Every row gives one point. Each copy is the shape, with its points in the same order, stretched, turned, moved and blurred by noise. Is it also mirrored, or only turned?

Shape:
[[ -5 -49]
 [ 19   2]
 [ 28   5]
 [ -8  -8]
 [-30  -4]
 [ 18  13]
 [-24 -24]]
Copy 1 (7 x 2):
[[ 48  -6]
 [ 15  29]
 [ 18  35]
 [  8   1]
 [ -5 -24]
 [  7  31]
 [ 10 -23]]
Copy 1 is: only turned
Copy 2, 7 rows:
[[ -7 -60]
 [-24   3]
 [-33   9]
 [  2 -18]
 [ 20 -25]
 [-22  13]
 [ 15 -44]]
Copy 2 is: mirrored
Copy 3, 7 rows:
[[-55   7]
 [  6 -22]
 [  6 -36]
 [  2   7]
 [ 10  33]
 [ 20 -24]
 [-16  28]]
Copy 3 is: only turned
Copy 4 (7 x 2):
[[ 14  50]
 [  7  -1]
 [ 10  -7]
 [ -7  20]
 [-22  27]
 [  1  -9]
 [-10  40]]
Copy 4 is: mirrored

Shape:
[[-44  37 -39]
 [  0  -6 -17]
 [-15 -45  15]
 [-13   7 -54]
 [ 13  36 -28]
 [-11 -24 -21]
 [ 42 -32 -22]
 [-33  14  15]
 [  1  18  36]]
Copy 1 (9 x 3):
[[-28  17  60]
 [-26 -14  -6]
 [ 12 -56   5]
 [-56  -4  21]
 [-40  35 -14]
 [-23 -34  10]
 [-47 -24 -59]
 [ 18  -2  28]
 [ 21  12 -15]]
Copy 1 is: only turned
Copy 2 (9 x 3):
[[-17 -54 -46]
 [  6 -18 -20]
 [ 31 -31  24]
 [ 11 -31 -56]
 [-28  -7 -44]
 [ 24 -28 -14]
 [ 26  16 -23]
 [-19 -39  11]
 [-33 -11  26]]
Copy 2 is: only turned
Copy 3:
[[ 29 -52  42]
 [ 11 -21  -9]
 [-37  -6  -9]
 [ 38 -57  -2]
 [ 53 -10   3]
 [ -2 -34 -20]
 [ 14 -19 -58]
 [ -7   0  40]
 [  4  33  26]]
Copy 3 is: mirrored
Copy 4 (9 x 3):
[[-37 -54 -30]
 [  0 -13  -7]
 [ 20  -4  41]
 [  0 -39 -34]
 [-28  -5 -38]
 [ 17 -20   3]
 [ 30  15 -12]
 [-33 -18  17]
 [-33  18  17]]
Copy 4 is: only turned

Shape (10 x 4):
[[ 13 -27  14 -17]
 [ 20  26 -38  20]
 [-18 -17  37 -14]
 [ 20  16  -5  40]
 [  9  -3  13 -16]
 [-10  -5  41 -21]
 [ 32  17  14  13]
 [ 14 -25   4  -5]
 [ 26  18 -23  43]
 [ 34  25 -17  22]]
Copy 1, 10 rows:
[[ 34 -17   7  22]
 [-42  35 -11   7]
 [ 42 -30  21 -20]
 [-30  39  20   2]
 [ 29  -3   0   4]
 [ 57 -15  13 -16]
 [ 10  45   8   6]
 [ 14 -14   5  24]
 [-46  43  14   8]
 [-21  52   0  10]]
Copy 1 is: only turned
Copy 2, 10 rows:
[[-12   0  27 -11]
 [ 31  10 -38  -1]
 [-33 -17  29  22]
 [ 20  15 -18  28]
 [-18   2   9  -4]
 [-43  -7  23  16]
 [ -7  27  -7  11]
 [  2   1  20  -6]
 [ 34  16 -26  19]
 [ 18  24 -26   4]]
Copy 2 is: only turned
Copy 3 (10 x 4):
[[  5 -22 -31   1]
 [-52 -13  28  -9]
 [ 41 -15  -6  13]
 [-36 -37  23  17]
 [  7 -17  -6 -14]
 [ 43 -25   4  -3]
 [-20 -60   8  -5]
 [  2 -14 -28   9]
 [-54 -31  23  17]
 [-45 -40  18 -12]]
Copy 3 is: mirrored

Shape, 11 rows:
[[-13   0  -7 -13   1  -1   8 -27]
 [ 15 -12   2   2  35  25 -12  -7]
 [ 10   2  -3   1  25 -26  29 -43]
 [-22  -2  -8  -7 -13  11  22 -14]
 [-10 -16  17  39  12  15  -6 -19]
 [  3 -22  -2  14 -14   4  15  14]
 [  2  -6   5 -14  13  -5 -15  -6]
 [  7  19 -17   2  -2  13  -9   0]
 [ -5  11 -17 -13  54   5  29  17]
 [ 22 -10  40 -22  -5  -7  -7   7]
 [ 12   0   9  10 -19  19 -10 -17]]
Copy 1 (11 x 8):
[[ -1 -16  -7 -13  -8 -24   7  -3]
 [ -5  10   6   8  36  -2  20 -12]
 [ 19 -32  -1   7  13 -34  -9   0]
 [ 12  -3 -11 -23 -24 -17   9   6]
 [ 17   3 -23  10   3  22  30 -28]
 [ 14   7 -13  -6  -8  21  -8  16]
 [-28 -14   8  11  10  -6   7  -1]
 [-12  16 -15   3   2 -12 -10 -20]
 [  5  17  -7  17  30 -29  13  35]
 [-22 -13  47  19  -4  13   2   4]
 [  5  10  -2  -7  -8   4   2 -32]]
Copy 1 is: only turned
Copy 2:
[[  9  -9   6 -18  42 -12  18 -20]
 [  5   4  20 -24  11  27  -6  -4]
 [ 14  -3  22  -1  60   1  32   2]
 [ -2 -16   8 -29  29 -25  24 -15]
 [ -3 -22  13  -5   0  34  22 -10]
 [ 13 -13  10   3 -16 -10   5  -1]
 [ 14  -8  -3  -2  23  11 -13  -6]
 [ -5  23 -14 -20   1 -14  18 -12]
 [ 12   6  11 -46  37  -5   7  33]
 [-18 -13  13  31  19   8 -40   4]
 [-19   3   2   2   1   0  13 -20]]
Copy 2 is: only turned

Shape:
[[  6   6   4 -19   1 -18  -7   9  12]
 [-11  15  -4  -3  12 -11   8  -5  12]
 [  4  -6   7  14   2 -11  -9  10   9]
 [-14  21   8   7  -5 -12  -7  15  12]
 [-14 -12   9  14  -6 -18  -7  14  -8]
 [  6   8  -9  14  12   2  -8   2   6]
 [  2  13   4  -8  -6 -14 -11  17  -9]
 [-16  11 -27  13  -8  30  -7 -60  10]
 [-13   8   6  -3  15  11  -8  -9 -11]
 [-12  -3 -22  13  -4  31   0   1   6]
 [  3  12   3  15  -1   9  15  10 -15]
 [-18 -23   2  -9  -6   6  10  12  10]
 [  4   8   4   5   4  50  -5  -5  -6]
 [  6  13  17  14  -1  -3   2  -3   3]
 [  4 -31   6  -5   2  -9   8  12   0]]
Copy 1:
[[  1   0  15 -17  -9  10  -9   4   5]
 [  7  -5  -4  -3  -9  15   4  16  20]
 [-19  -7   4   6  -1  -5 -17  -3   9]
 [-32 -11  13  -5  -9  14  -5  12  17]
 [-28 -13   2  -4   4 -14   8  -1  10]
 [ -6   2 -10  11   5   5 -16  11   4]
 [-26  -5  14 -12  -5   6   4  11  -5]
 [ 12  40 -16  47  23  40  14 -13   0]
 [  2  -3   1  11  19  10  14  20   1]
 [-21  -5 -20  21  22  23  -7  -6  -8]
 [-21 -25 -14  14 -14   2   3  14 -11]
 [ -6 -23  -3  -5   7   8  -1 -18   3]
 [ -6 -15 -11  36  18  17  -6  11 -25]
 [-15 -10   6  20 -18   4   0   8   6]
 [  3 -19  -6  -6  -4 -10  -1 -14  -2]]
Copy 1 is: only turned
Copy 2 (15 x 9):
[[  8 -26   8   4  -8 -13   3   3   1]
 [  9   4  14  -4  -5  -6  11  -3  -2]
 [  4 -11  13   8  20  -6   1  10  -7]
 [ 11   0  13   8  -5 -15 -14  22  -2]
 [-14  -5  18   9  11  -6 -12  11 -10]
 [ 13   5   0  14  14  -6  11  -6 -10]
 [  4 -17  -3   9  -8 -16 -17   5  -9]
 [ 28  48 -10  16  17  21   8 -51  27]
 [  6   4   3   6   0  18  -6 -10 -16]
 [  0  24 -12  30  12  14  11  -6   8]
 [ -8  14 -16  -1  10  -2  -1   6 -12]
 [-15  -8  11  14   0  14   7  12   4]
 [ 12  13 -28  14  14  29   0  -7  -6]
 [ 10   2   3  -9  15  -4  -3   8  -3]
 [-24 -22  12   7  14   6  14   4  -7]]
Copy 2 is: mirrored

Shape (16 x 11):
[[ 15 -23  -8  21  14  30   1  13   0 -26   9]
 [  4  23  18  -1   8 -12   1 -23 -33   3 -22]
 [  4 -41 -17  16   9 -10  -5   1 -10  -4  28]
 [  0 -11   1  22  13   5   0  -6  24 -14   8]
 [ -7  17  -6  -6  -8  27  10  23 -20  21  11]
 [ 24  13   3  11   2  -1   8 -35 -25   9  -1]
 [-14  12 -28 -22 -12  21  19  28  11  27   4]
 [ -7  10   3  -1  -2   3  -1 -17 -24 -23   7]
 [ 21   0  19 -20 -29 -13  10 -28 -30 -13  -2]
 [  2  38  -6 -18  -9  18  -8  49   5  20   7]
 [ 14  -5 -29 -19 -25  17  -8  24  11  32  -5]
 [-10  11  -3 -11 -14  17   2  37  -2  26 -28]
 [ 20 -27 -28   1   8   1  26  17   4 -25  -3]
 [  6 -23 -34  38 -12   2   2   0   2 -22   3]
 [ 15   6  23   7 -20 -13  22  -4 -20   3   6]
 [  4 -42  -2  23   3  17  10 -13   2 -28  14]]
Copy 1 (16 x 11):
[[ 18  20   3  13   6   5  20  19  -1 -30 -28]
 [ -5  19  -6  -4   8  16 -12 -28 -15 -17  26]
 [ -4 -17 -24  15  40  -6   9  24 -16 -27 -11]
 [ 12   6  -5  -6  13   0   9  19  21  -7 -18]
 [-20   8  -9  21 -31  12  35 -17  -4 -24   9]
 [ 18  17 -25   1   7   0  -8 -16  -9 -16  28]
 [-29   1   1  13 -46   0  40  14  -2  -2  12]
 [  2   3 -16   2  -6   9 -18  -6 -18 -31 -10]
 [ 20 -14   0  14  -4 -13 -28 -14 -28 -33  19]
 [ -9 -14   4   5 -42  23  60 -19  -4   1  -1]
 [ -7 -10   2  35 -23   5  38  15 -18  12  18]
 [-28  12  28  28 -22  11  34 -13  -3   8   8]
 [  9  13  12  -4  -3 -27  18  37 -31 -22 -15]
 [ 13  12 -18  20  16 -24   0  20 -18   2 -35]
 [ 12  -9  -4   5   6 -22   2 -31  -2 -21  10]
 [ 17  11  -6  21  21 -14  -9  31   6 -35 -23]]
Copy 1 is: mirrored
Copy 2:
[[ 31   8  17   5   3   6 -12  22  20 -26   5]
 [ 12  16 -10  22  -1  -3  43 -22 -37   5  -3]
 [ 13 -30   0   1   9 -17 -20  -4  20 -34 -21]
 [  4 -15  18  16   0   3   1  17  17 -10  -3]
 [ 19  30  17 -24  -2 -20 -14 -22 -14  20  11]
 [ 16  19   2  20  -1 -12  34 -37  -5   1  -8]
 [ 14   4  -4 -28 -12  -8 -33  -7   7  37  18]
 [ -3  10   9   8   6  16  17 -15 -14  -5 -11]
 [  6  10 -19 -10 -10  15  38 -31  -5  -2 -36]
 [  2  28  -8 -33  -4 -18 -12   9  -8  21  38]
 [ 23  -2 -11 -43 -12 -22  -1  -8  13  20  19]
 [ 24   8   5 -25 -14 -15  -2   9 -24  24  24]
 [ 38  -4 -17   8  -9  20 -22  14  31 -12   0]
 [ 21 -23  28   3 -18  18 -10  -7  22 -23  11]
 [  8  20  -5   2 -30  -5   9 -27 -10  -2 -29]
 [ 32 -16  23  14   1  16  -7  13  24 -27 -33]]
Copy 2 is: mirrored

Shape (18 x 12):
[[ 14  21   8  37  -4  -3  12   9 -23 -23  -9 -14]
 [-24  -5  14 -10 -14  16  35 -11 -18   1 -36   5]
 [ 17  -8  34  35 -10  39 -19 -16 -17  -9   2  21]
 [  2   7 -11  22   4 -16   1  -2  -1   6 -22 -22]
 [ -2  -8 -17  -9   4  -6  42   1 -19  25 -19  25]
 [ 27  44  -7  16   1  -4  11  33   3  13 -37 -11]
 [ 17 -24  31  35  -9  11 -15  -5  10 -16  -2  22]
 [ 28 -14  22  16   2  17 -39 -22 -21   1  -1  -6]
 [ 10  -1  28  21   6  14 -16   3 -13 -25 -23  -9]
 [ -6  22   2   5 -25  -6  26   8  19  30 -29  -1]
 [-10 -33  23 -12 -30  15  21   4 -33  -2  -6   2]
 [-10   2 -19   1  -6  -5  22  35   0  27 -42   9]
 [ -2  15 -20 -18   2  -7  32  13   7   2 -35  18]
 [ -9  -9   4 -11 -43  16   3 -14 -19 -18  -7   8]
 [ 14  17 -33  12   2  14  37  20  12   8 -35 -33]
 [-20  13   3  -4   7   9  11  14  13  21   1   8]
 [  8 -18  32 -27 -27   5  32 -13 -15 -10  -7 -17]
 [ 20  18  -4  15  -9   5   4  22  -8 -20 -10 -37]]
Copy 1 (18 x 12):
[[  6 -21  19   3  13   9 -26  12  -4 -30  10 -17]
 [ 13  30   3  12  45  -6   2  -1 -36  -4 -28 -20]
 [ 32 -37  -9  -2  17  -6 -48 -53  -3   9  -9 -10]
 [-12   0  35  10  18  10  -7  28  13  -9  -7  -7]
 [-10  55  13  21  38   8 -11  12 -32  12  20  -6]
 [ -2   4  37  -5   8  56   3  29  -1 -21   0  19]
 [ 23 -22 -16 -16   7 -29 -50 -29   4   2  -9  23]
 [ 30 -34 -11  -4  14   4 -41 -14  14  28  -6 -18]
 [ 24 -39  -8  16  17   2 -20   1   6 -16 -17  -5]
 [ -3  33  43 -29  26  14   1  10  -8  -5 -14  27]
 [ 37   0  -4   2  25 -29 -16   3 -42   9   0 -19]
 [ 11  41  40  21  22  18  11  31 -21  -5   0  30]
 [-19  51   4  15  16  22  17  15 -19 -12  -5  16]
 [ 29   6 -14  -7  -4 -21 -15 -14 -28  10 -25 -29]
 [-32   3  41  11  22  38   6  55 -31  -9 -11  11]
 [ -5  14  29   0  22  11  21 -10  -1   5   4  24]
 [ 21   7 -25 -29  33 -23  -3  16 -41   6 -22 -32]
 [  0 -34  15   1  -4  19  -5  37 -15 -21  -1 -12]]
Copy 1 is: mirrored
Copy 2 (18 x 12):
[[-39  28 -12   0 -22 -10   8  12 -17 -43  -8  -6]
 [-22  11  36 -21   0  -6  23 -35  31 -13   6  22]
 [-18  19 -34 -31 -15  17  -5 -43  -1 -47  -3   4]
 [ -6  32   6  14  -6 -10   7  14   5 -23   6 -25]
 [  4  28  44 -20  25  -2  29  -5   1  -2  -5  15]
 [-14  54  17  16 -11  -9  -2  55  22 -60   1   0]
 [  4  32 -34  -9 -26  11   6 -30   5 -33 -15   2]
 [ -1  12 -30 -31   1  -2 -10 -20  10 -31  -8 -25]
 [-28  27 -37  -9 -12 -10   5  -8  15 -33  -1   0]
 [ 12  32  53  16 -22   1  -2  11  32 -39   3  13]
 [-14   2  22 -46 -23  11  15 -33  13   9 -18  23]
 [ -1  44  35  15  -4  21  17  17  33 -11  -2  11]
 [  2  19  37  16  16 -12  30  17  26 -18  -1  23]
 [-18 -25  23 -18 -16  16  16 -35  21 -20 -29  20]
 [ -5  26  29  14 -15  -5  44  49  16 -38  33  -7]
 [  6  13  13  12   2  10  -7  -5  11  -3  25  20]
 [  0  -5  38 -47 -21 -29  21 -16  24  -5 -10  27]
 [-29  10  -4   5 -30  -7  12  37   3 -34   1  -3]]
Copy 2 is: mirrored

Shape, 15 rows:
[[ 29   6  10  -5  -8  -4  -3 -19   7  -4  -9  13]
 [  1   9  10  25 -13   1  22  11  -2  -1 -21  16]
 [ -9   4   2 -19 -14  -3  27  -4  -3   9  12 -37]
 [  3 -37  -1  -4  17  11 -15  -8  -9   2  -7  -4]
 [ 26 -14 -25  11  -6   8  33 -16  -8  -5   5   4]
 [-39  -8 -24  -2 -24  12   2  -5  -1  -4   5 -11]
 [ -2   8   4  15  -9  20  -5   0 -24  -4 -15   9]
 [ 30   4  -4 -22  17 -14   7  20  11  -6  23   2]
 [ 17  -1  -2  17  10  -6  -2  -1 -22   4   0  -9]
 [  5   0   3 -18 -18   0  10  -7   6  16  14  18]
 [  3   2  22 -37 -10  21 -10  -1   5  -4  10  17]
 [ 24   5  19 -19 -10 -16   8 -14 -35   6 -31  11]
 [  6  -7 -20   4  -8  11   8  -4 -13  -1  -7  10]
 [  4   6  10 -11  24   2  23  -5   3  -8   5  42]
 [ 13 -21 -18  -6  25  21  -9 -12  -2  14 -11 -11]]
Copy 1:
[[  0   7 -21  -2 -26   3  -1  -4 -23  28  -8  14]
 [-32  22 -24  19  12  -9 -11  12 -10   2  17   3]
 [ 15 -29  16 -12  38   0  -2  10 -15   0  11  23]
 [-19 -11  13  -4 -11  12 -11 -20  -9 -19 -18 -13]
 [-42 -10  -1  20  -3  16 -12 -13   2  40  17   4]
 [ -2 -16   2   0  44  10  24  24  30 -10   6  -6]
 [-21  26  -7  -9  16  -7  -1 -14 -16  -3  -2  -8]
 [  9 -12  31  17 -29  -5  -8 -16  -4  26  23  29]
 [ -9  10  15   0   1   0 -16 -14 -31   6 -12  -7]
 [ -5   6  -1   6  -3   6 -11   9  17   8   2  34]
 [ -1   1   3 -13 -19  -3   8 -20   1  -6   9  37]
 [  3  51 -26 -30 -16  28 -27 -14 -45  -4   8  12]
 [-20   6  -4   4   7  11  -9  -9   9  13  11  -1]
 [-34  18   0   0 -32  -2 -20   8  16  18  31  18]
 [ -4 -26  19  -9  -4   0 -25 -28  -3   1 -10 -19]]
Copy 1 is: only turned
Copy 2:
[[  0 -13  -5  16 -21  17  -4 -25   6 -17 -11   6]
 [ 23 -15   0  19 -13  32   6   1  11 -14  32  -2]
 [-16  32 -21  -4 -20 -30  14  11   8  19  -1  19]
 [ -3   8 -14   1  26   3 -41   4   8 -13  -4  10]
 [-20  24 -11  17 -18  12 -11 -31  18 -31  20  -2]
 [ 15  19  11  23   5 -45 -18  20 -21 -10   1  19]
 [ 29  -7   5  31   2  23 -11  15  19 -12   2  12]
 [-35  -8   4 -12  -3   2  12 -60  10  15   3 -15]
 [ -1   4  -4  -4   1  31   0   5  33 -22   3  -6]
 [  2  19 -11  16 -19  -2  11 -44 -15  -6 -14   8]
 [ -1   7   1  31   1 -14  -8 -34 -17  30 -29  26]
 [ 32  16 -27   1 -16  39   5 -12  48 -31   2  39]
 [ 12  10  -5  26  -1   6 -12 -14  18 -25   7  10]
 [  1   1   6   5 -26  30 -15 -56   4  21  14 -10]
 [-11   6 -31   9  10  -1 -37   3  25   3  -8  -7]]
Copy 2 is: mirrored
